Every row gives one point. Before rounding, the points of a table are all equally far from one centre. They may lie mostly on one side of it. Where is the centre, to within rounding?

Points (7 x 3):
[[ 19 -63  46]
 [ -3  33  53]
 [-15   2  69]
 [-25 -47  38]
 [-21  30  30]
 [ 15  24 -18]
 [-17  25  51]]
Centre: [ 16 -11  25]

Points (13 x 9):
[[ 23  -6 -29  -7   6   1 -91  21 -25]
 [ 17  14  42  48  61 -25 -29   9 -30]
 [ 40 -12  42  16  -6 -43 -32   1  12]
 [ 56  60  23  43 -17 -14  13  33  33]
 [  5  14  22  40 -52  -2  17  28 -18]
 [ 34  28  15  38  25 -65 -34  43  36]
 [ 48 -23 -17  36 -48  35 -46  54 -13]
 [ -2  -6  -9  13  18 -10 -66  -4  17]
 [ 86   3  38  26 -12   8 -22  19  32]
 [ 77   6  47  13  -7  -7 -40  -4   0]
 [ 41  51  23  40  69   7 -25  -2   1]
 [ 52  24  40  60  23 -21 -13  53  41]
 [ 36 -24 -10  73  39 -34 -14   5 -55]]
Centre: [ 42  13 -13  19  16  -4 -11  41 -17]

Points (17 x 14):
[[ -82  -18  -28    9   17   56  -52  -36  -54   -3   59   -7    9   13]
 [ -54   22  -62  -45  -29   56  -51   16  -23    5   65   24   23    3]
 [ -52  -14   62   -6    6   53  -22   -4   -6   -7   39  -19   41   30]
 [  -4   20  -51  -25  -31   54  -10  -40   12  -15    0   45   27   20]
 [ -44   24   20   -8   35   73  -47    0  -25    1  -15   -5   45    9]
 [ -81    0  -15  -33    4  -27  -25  -29   25   -6   36   24  -37   36]
 [ -37   53   20  -70   -1   24    8  -24  -13  -12  -19   -5   35   20]
 [ -56  -19   20   -4   17   14    2  -29  -10   -6   71    1   38   74]
 [  -9   27  -15    8  -29  -23  -53  -49  -46   35   37   31   -3   55]
 [-103   36  -45    2    3   12   30    2  -23   23   12   58   37   29]
 [  -1   33   21   -2  -18  -39  -36  -15    7  -27   52   18   43   39]
 [ -64    4    0  -16  -34   54  -44  -27    3  -22    4   54   51   32]
 [   5  -35   -2  -22  -32   51   -5    7  -22   -5   66   45   37   40]
 [-104   16  -27  -11   12   14   -9   -5  -45  -44   69    8   40   43]
 [ -25  -19   13   10   25   46  -13   12  -37  -45  -12  -19   32   41]
 [ -22   12   -2  -17    0   -6   17  -29  -43  -30   13   28   53   80]
 [ -40   31    0  -36    8   41  -36  -66  -26  -56   22    1   21   33]]
Centre: [-39  21  -5  -3  -5  17  -7  -2 -28   0  30  20   2  10]

Points (28 x 24):
[[-22  28   0  65  21 -24  58 -32 -18  16   1  -5  51  24  65  38 -15 -24
  -36  25 -14  -4  -7  36]
 [-32  43  -5  83  81  17  16 -52 -58  24 -27  -3  27  -8  54  53  -7  15
   15 -33 -10 -33   8 -25]
 [-35  34 -36  96   2 -71   6  10  17  26   8  12  16  35  -1  59  -8  19
   -5 -15  21   2  42 -11]
 [-43  -2   7  82   2   6  -5  18  11  22 -37 -32  21 -48  42  44 -43 -21
   -5  11   1  12  71   6]
 [ 19  56 -37  45  14 -37   1 -19 -74  33  16  -9  19 -14  31  85 -25 -23
  -37 -11  47  11  30   7]
 [  9  40 -54  50 -38 -46  28 -39   5  12 -14  28 -13 -22  45   2 -22 -14
    6  -5 -57  -6  26  -4]
 [ 63  35 -40  19  18 -24   9 -52   8  45  32  12 -50 -28  41 -21 -74  17
  -27  -6  28 -39  25 -35]
 [  5  18   5  10  85  23  24 -40 -19  23  55 -21  25  -7   2  25 -39  14
  -34 -52 -16 -48  49  33]
 [-43  37 -33  65  64 -16  65 -32 -32  14 -22  14  22 -14  52  46  -4  32
  -40 -33  38  27  44   3]
 [ 28  60  23  39  51  41 -43 -40  -4  48  12 -18  -8 -58   1  -2 -25   4
   53  13  16  26  48 -16]
 [ 10  22 -29  48  32  42  72 -21 -17  34 -16   2  51  -5  57  51 -78  -4
    0 -11  15 -18   8  -1]
 [ 39  43  30  50  47 -29  29 -24 -47  62   5 -31 -33  10  43   7 -15 -22
   47 -75   9   7  64  30]
 [ 27  -6  -3  44  33  60  47 -32   3  11 -49  -5  14 -11  27  65 -39  30
    3   7 -11   7  46   9]
 [ 14  44   7  17  -5 -54  35 -60 -29  56 -18  55  20 -33  58  14 -41  31
   -6 -21 -14  36 -33 -23]
 [-10  26 -12  21  60 -48 -14  13 -58  20 -19  33  22 -39   3  65 -47   6
    3   1  25  -2  75 -29]
 [ 23  12 -32  38  73 -17  -7  29 -23  33  71 -18  22   2   7  37 -23 -18
   22   8  38  19  26 -22]
 [ 13  17   8  86  65 -22  11 -57   2  39  -1  18  -5 -56  56  36 -18  20
   15 -48   0  -7  -9  51]
 [ 53   3 -18  20  17 -24   4 -54  25  -1 -60  33  -2   7 -11  12 -46  12
   53 -55   4 -32  28   8]
 [ -8  76 -47  18  57   5  -5 -23 -21  32   9 -31  31 -36   5  29 -40 -48
  -16   3  35  29  64  19]
 [-10  72 -39  54  41  30  36 -43   4  44  22  42  40   9  33  44 -23  12
   39  -1  21  15  37  -1]
 [ 58   9  -3  25  37 -20  51 -36 -16  85  12  -1  45 -12  29  48 -35  45
   14 -31  41  18   4 -12]
 [ 22  38  11  63  46  -8  53   7 -40  54   4  -8 -22  -3   8  51 -11 -21
   34 -26  32  66  27  21]
 [ 29  37   4  36  52  17   4 -17  19  18 -47  26  -5  -4   6  49  -8  21
   27   0  70  56  49  25]
 [ 44  79  33 -17  51 -17 -31 -15  -9  36  10  37  46  -5  28  39 -33   2
   24 -33  41  59  21  -1]
 [ -9  -9  49  -1  35  -2   7 -33 -32  72  -9  46   6   6  17  46 -51   0
    5  37  23  19  71  -1]
 [ -1  23 -23  46  77  10  12 -69 -30  54 -18  14  30 -22  57  41 -54 -26
   14  18  -3   5  65  14]
 [ 29  12 -45  17  30  27  31  26   0  14 -30  11  11 -21  62  52 -43 -14
  -10  12  21 -48  20   2]
 [ -6  42  10  62  68 -46 -22 -37 -14  39   8  38 -16 -10  10  77 -79 -26
   27  -8  26 -16   8  -6]]
Centre: [  3  26   7  40  23  -6 -11 -17 -17  25 -10   0   4   9  24  -8 -36   8
 -17 -30  11   7  20  -9]

Points (28 x 24):
[[  23  -47  -51  -20   31  -20  -50   -6  -58  -56  -16   22    6  -41
     7   23   15  -20  -15  -54   -7   34  -22    3]
 [  53  -43  -32   28  -34  -31  -25    7  -47  -16   48   49  -11  -47
     8    4   33   -4   -7   -4   32   76   28   37]
 [ -10  -39  -47   -1  -15    9  -46   27  -30  -52   14   17   47  -41
    10  -15   17   18  -43  -17    3   39   20  -44]
 [  26  -45  -16  -30   -7   23   10  -32  -23  -67   -9    9   12  -95
     8  -23    7   37  -38  -10   62   11   13   25]
 [  62  -43  -12   16   13  -18   11   27  -36  -35  -22  -15   26  -77
    -3   -5   78   14   -9   -6   49   77  -35    1]
 [  49  -23   31   23   36  -30    9   -1  -23  -51   34  -11   -1  -61
    24    1   66  -13   27    5    1   63   -7   -8]
 [  16  -27  -29   30   -4    0  -31   34  -70  -48  -26  -14    2  -69
    -8  -14   23   10  -31  -25   27   96   -4  -11]
 [  47  -34  -11  -10   42  -23  -43   11  -48  -13   -7   16   38  -51
     9   -6   70   14  -56   -3  -30   61   46   -8]
 [   7  -24  -34   -5   53  -48  -32  -16  -47  -49  -49   37   33  -48
    30  -42   13   14  -24  -33   16   53  -40   -9]
 [  17  -22  -56   42    5    5   17   12  -35  -21  -53   20   20  -59
    12   -3   22   22  -50  -21   35   51    7   -7]
 [  -8  -20  -31  -32   -4  -46  -14    8  -64  -55   -6   -8   17  -78
    17  -35   50  -28   41    6   17   89  -22    3]
 [  19  -35  -42   28    3   11  -45   -1  -35  -26   14   35   39  -17
    22    4   11   33  -40  -51   65   28  -10   23]
 [  16  -54   -5   27    4    3   -2  -23  -19  -25   -5    0   33  -73
    15  -22   73   46  -67  -13   14   38   -5  -11]
 [  26  -40  -22   28   13  -35  -18   42  -23  -30   52    6  -18  -49
    25  -12   24    9   15   -5   31   46   -8  -30]
 [  20  -50  -59  -37  -14  -35  -12   32  -71  -17   -1   22   14  -68
    11  -18   45   25  -35   -4   26   86  -29    5]
 [ -12  -29  -12   14  -12  -58   -3    5  -34  -58  -19   -2   24  -85
     4   45   34  -33   -9  -12   64   34   17   30]
 [  33  -28  -47  -16   59    0  -29   -7  -59  -72  -14   -6   39  -75
    -1   12   25    9  -47   -2   43   78  -39   40]
 [ -10  -74   13   -7  -19  -13  -13  -16  -22  -78  -13    7   29  -85
    12   19   48   27  -41   21   17   63    0   -3]
 [  18   -8  -36    0   13   20   -5   15  -38  -83   16  -37   -1  -83
     3  -28   34   45   11    2   12   55    2   31]
 [  27  -37  -40   -8   17  -48   21   17  -29    9   -5    9   62  -62
    26  -80   16   -7  -27  -11   37   72  -45   -2]
 [  70  -25  -29   39    8    0  -35   -3  -29  -19    3    0  -15  -79
    22    5   56   12   12  -18   17   31    5   29]
 [  32   -5  -14   -2   23  -62  -29  -22  -13  -43    9  -33   50  -59
    -6   11   14    1  -12  -40  -42   83  -27  -21]
 [  26  -27    8   -6   10   -6  -47  -40   -8  -34  -12   14   12  -72
     3  -13    2   17   20  -25  -17   25  -55  -18]
 [  16   27   19   -9    2  -15  -28  -15  -45  -23    2  -12   29 -117
   -34  -17   40   21   -4   18   41   72   18   40]
 [   4  -52  -23  -49    3   -3  -23  -19  -19  -12  -13    5   -1 -120
    25    4   16    5   -8   14   19   79  -30   12]
 [  -6  -17   10    9   -4  -18    6  -66  -11  -36    9    9  -27  -41
   -23    8   30   32  -58   18   24  106  -12    4]
 [  19  -17    3   11   -2    6  -24  -35  -48  -60  -43    9   46  -28
    21   37   59   10    3    4  -14   62  -41    9]
 [  22  -27  -32   22    8  -10  -38  -22   11  -14   -8   14   58  -85
    27  -28   36   14  -59  -14  -31   59  -27   31]]
Centre: [ 24 -25 -10 -15   6 -24 -13 -15 -19 -27  -1  -8  29 -25   0 -18  14  -3
 -16   6  25  54   7  24]

Points (30 x 24):
[[ 23 -21   4   0  41 -66  49 -12  71  10  59 -32   0  31 -47  -3 -29 -70
    0  35 -29 -15 -21 -24]
 [ 34   6  -9  27  65   9  16  18  88   7  24  -6 -12 -39 -20  12 -29 -40
  -48  28 -22 -14 -37 -67]
 [ 32   1 -18   8  41   6  48 -30  47 -21  64 -40 -50 -45  17  28 -17 -65
  -18  -4 -25 -48 -53 -47]
 [ 53  20  13   1  35  13   0  -9  69  23  23 -39 -34 -28 -53  33 -61 -34
  -19  17   1 -26 -16 -32]
 [ 24 -23  24  22  52 -11 -18 -40  28 -18  69  -1 -36  -2 -27  20 -64 -47
  -29  -7 -67 -26 -32 -46]
 [ 38  27  -9  13  54  24  10 -18  16 -14  68 -30 -11  -5   4  28 -14 -46
  -56  28 -28 -31 -52 -16]
 [ 86   6  46 -13  13  -4  12 -25  -4 -28  19 -29 -13 -43 -12   9 -40 -22
  -17   3 -40 -20 -19 -41]
 [ 68 -12  -9  -6  52  20  19  -7  47 -34  40 -47 -17 -50 -12 -11 -14 -14
  -21  -1  15 -37 -56 -40]
 [ 52  57   1  20  55  -3  -4 -14  62  12  34 -26 -22 -56 -26   9 -73 -37
  -25   1 -12  -3  -7  -7]
 [ 46  16  -6  -4  32 -14  27 -24  26  -5  46  -7 -15 -30   5  -5 -33 -66
  -40  16  -3 -16 -43 -70]
 [ 21  -4  -6  18  47 -16   9  -4  51 -27  27 -25  -3 -21  42  -8 -30 -30
   -5  41  -9  -1 -76 -91]
 [ 34  21 -13   0  19 -11  72  22  -3  -6  47 -42 -26 -17 -12  61 -29 -50
  -29  -8  -7 -37 -13 -54]
 [ 61   8 -29   6  49  34  28   0   9 -32  45 -28 -14   7 -18   9 -19 -37
  -56  10 -17 -34 -62 -31]
 [ 67  17 -32  -9  72   6  -7 -15  60 -61   2 -68  -3 -40 -26  35 -33  -8
  -11  18 -35 -15 -17   2]
 [ 73   8  -5  11  -6  51  -7   3  20 -34  53 -42   9 -22   1  26 -40 -28
  -28   0  -6 -28  -8 -33]
 [ 17  15  -5  13  47 -54  -8  19  41  14  68 -59  -4  20   2  28 -46 -25
  -23  26 -20 -38 -80 -20]
 [ 36  52  16  23  23  19  55 -11  71  -5  24 -77 -47 -21   7  14 -30  -3
   -5  24 -23 -63 -44 -49]
 [ 66   0   6  -9  51  16  16 -21  46  13  30 -28 -49 -13 -10 -16 -66 -27
    1  25 -26 -32 -51 -62]
 [  7  -6  35  -2  43   1   9  -6  71 -39  65 -21  -3 -39  -4  13 -23 -49
  -42  17 -29  -6 -38 -35]
 [ 36  15  19  42  70  13   8  -2  40  27  51 -59 -17  10 -20  52 -48 -30
  -18 -17  -6 -29 -39 -12]
 [ 58  20  -1 -13  57 -20  22 -24  63  31  40 -43 -19 -20  14  10 -52 -28
    0  22 -14 -53 -33 -53]
 [ 54   5   7  32  19  20  33  -2  50 -16  91   0 -39 -37 -16  10 -67 -30
  -38  -2 -68 -36 -52 -18]
 [  6  20 -23  13  69 -20  59 -27  47 -11  56 -44 -56 -27 -62  50 -45   9
  -21  37  -7 -26 -58 -46]
 [ 50   3  49  40  46  25  28  36  48 -32  19 -35   9 -15   6  34 -25 -40
   -9   1 -34 -41 -43 -29]
 [ 34  14 -28  34  25  12  -2 -19  43 -27 118 -14 -31 -24  30  42 -34  -7
  -22  12  -8 -49 -23 -20]
 [ 44   3  17  11  52  19  -5 -14  23 -33  39 -10 -26 -38  15  34 -16 -74
   -2  15 -31 -40  14   7]
 [ 43   9  11  10   2 -12  42 -35  55  -8  51 -13 -25 -16  11  20 -41 -64
  -47 -23 -43 -17 -22 -68]
 [ 27  17  25  36  47   7  10 -26  77 -32  56 -29   4 -41 -10 -16 -40 -41
  -28  28 -46 -39 -12 -66]
 [ 41  35 -17 -10  37  38  -5  46  43  -7  25 -24 -49 -41 -11  41 -37 -11
  -16  -1 -18 -23 -58 -42]
 [ 51  -2  16  31  36  15  10   5  56 -36  61  -3 -41 -18  -9 -15 -75 -34
  -41  12 -20   3 -51 -19]]
Centre: [ -6  -8 -37  41   2 -17  25 -14  27  -4  12 -16  -9 -18 -17   2 -20  11
  19   2 -43 -15 -20  -5]

Points (31 x 24):
[[  10  -28  -65  -56   13   26   39  -11    8   -5  -29   25    0   22
    29  -57   20   27  -33    0    5   46   -7  -45]
 [  22  -50  -30  -61   -2   14   10  -39  -15  -31   39   14  -46   34
    12  -15   38   38   39   79  -28  -22   -1  -78]
 [  -3  -40  -65  -86   19   24   -9  -51  -45  -37  -11   40   18   47
   -11   -8   31   58   21   -1    7    7  -46  -46]
 [ -36   -4  -73  -85   37   27   27   -8   -9  -27   10    0  -11   12
     5  -34   32   31   31   34  -20   12  -37  -77]
 [  19   11  -72  -94   21   17   -9  -14  -13   -9  -32   -5   -3   19
    -9  -37   -6   40  -10   15  -28   16  -13  -60]
 [  19   -9  -83  -57   48   -4   -9  -43   26  -51  -28  -26  -29   18
     0  -23   47    5  -17  -13  -15    9  -29  -41]
 [  14   -2  -29  -18  -37  -11   -2  -48   -9   -9   -7   25    5   33
     2    2    5  -25  -20  -23  -33   43  -33  -51]
 [ -25  -29  -47  -35   55  -10   13  -21   23  -72   44   -8  -16   25
     1  -56   21   17    9   27  -69   -2  -25  -44]
 [  26  -10   -7  -58   48    8  -23  -72   19  -32   27  -20  -30   63
     7   15   -4    8   29  -22  -40   22  -39  -75]
 [  40   15  -47  -79    0    9    9  -71    8  -56    5  -26  -20  -12
    20  -30   42   50   25   48   28   39  -52  -49]
 [  10   -9  -67  -57    1   58   31  -10   -3  -40   11   -2   14  -15
    36    5   29   50  -16   74   10   21  -32  -46]
 [   9   -7  -38  -83   -4    6   39  -62   -3  -34    8    9  -34   33
   -23  -60   -3   55   24  -18   -3   39  -40  -66]
 [  -3   -9  -78  -94  -12    1   13   -9   26  -23   11   -7    4  -20
   -33  -39   43   48  -20   -2  -13  -22  -15  -74]
 [  40    1  -24  -84   -1   10  -23  -37   20  -28  -22  -24  -26   14
    19   -2   37  -10   18  -17  -35   -2  -56  -86]
 [   0   -4  -27  -53   23  -13   22  -14   36  -23   10  -21  -72   -8
    19   23   58   33  -40   34  -20  -25   -9  -61]
 [ -46  -22  -46  -34   28  -22   24  -32   39  -49   -7   21  -22    2
    -3   16   22   43    9   17  -19   21  -10  -68]
 [ -20   -5  -57 -112   44   46   -8  -31   21  -35  -20   -4  -30   23
   -17  -23   31   11  -20   55   -2  -13   -9  -51]
 [ -20  -31  -48  -35   41   43   32   -9   12  -69    0  -38   43  -17
    -5    0    6   55  -25    1  -32   26  -51  -46]
 [  -7  -25  -50  -62   -8   26  -31  -52   24  -12   76    7  -13   14
    19  -20    6   64  -20   -6  -14   67  -37  -48]
 [  -4    8  -35  -62    7   46   11  -52   26    3   33    8   -7    3
     5  -39   15   30  -11   -9  -29   13  -31 -106]
 [ -26  -18  -46  -75   44   12   31  -27   -6  -26   32  -41   11   14
   -40  -38  -16   67  -18  -45  -35   -3  -19  -63]
 [ -23   18  -34  -41   22  -19   21  -38   -2   -8    6   16  -11   53
    -1  -32   21   44  -17   48   13   13   -9  -90]
 [ -12   -4  -76  -25   17   25  -21  -37    1  -64   15    4   -5    3
   -14  -52    0   46   11   17    2   38  -35  -61]
 [  -9   23  -65  -56   46  -44   45  -36   24  -34  -11  -12  -13   40
     5    0   39   21   24   25   -3  -11  -37  -47]
 [ -53    1  -27  -46   -2    5   -6  -78    5  -34   -2  -10  -14   17
    10  -56   24   58    3   21   -9   23  -29  -74]
 [  -4  -13  -73  -70  -19   42   28  -52   25  -47   18  -11   -6   31
    16   -2   29   26  -31    6   22   22  -39  -77]
 [ -36    2  -78  -63   -5   24   31  -23  -17  -46  -16   -4   19    1
     0  -30   33   55   -8   34  -11   16  -60  -33]
 [ -35  -26  -37  -62  -27   -5  -14  -19  -20  -15   -3  -15   -9  -29
     0  -23   10   73  -25   21  -53   -7  -51  -62]
 [  44   14  -44  -44   18  -42   22  -13  -47  -18    0    3   23   36
     9  -35   -5   40   -1    3  -34    0  -28  -61]
 [ -43  -11  -32  -51   14   45   30  -56   41  -11   31  -21   18   20
    37   22   31   24  -31  -25  -19   21   -9  -69]
 [   5   13  -37  -38  -20   21   27  -25   20  -27   37  -17   15    7
   -26   34    3    8  -11  -11  -84   15  -43  -42]]
Centre: [  9 -38   9 -56  12   8   4 -21   4 -10  30 -22   4   8 -11 -13  18  15
   8  13  14  -2 -24  -4]
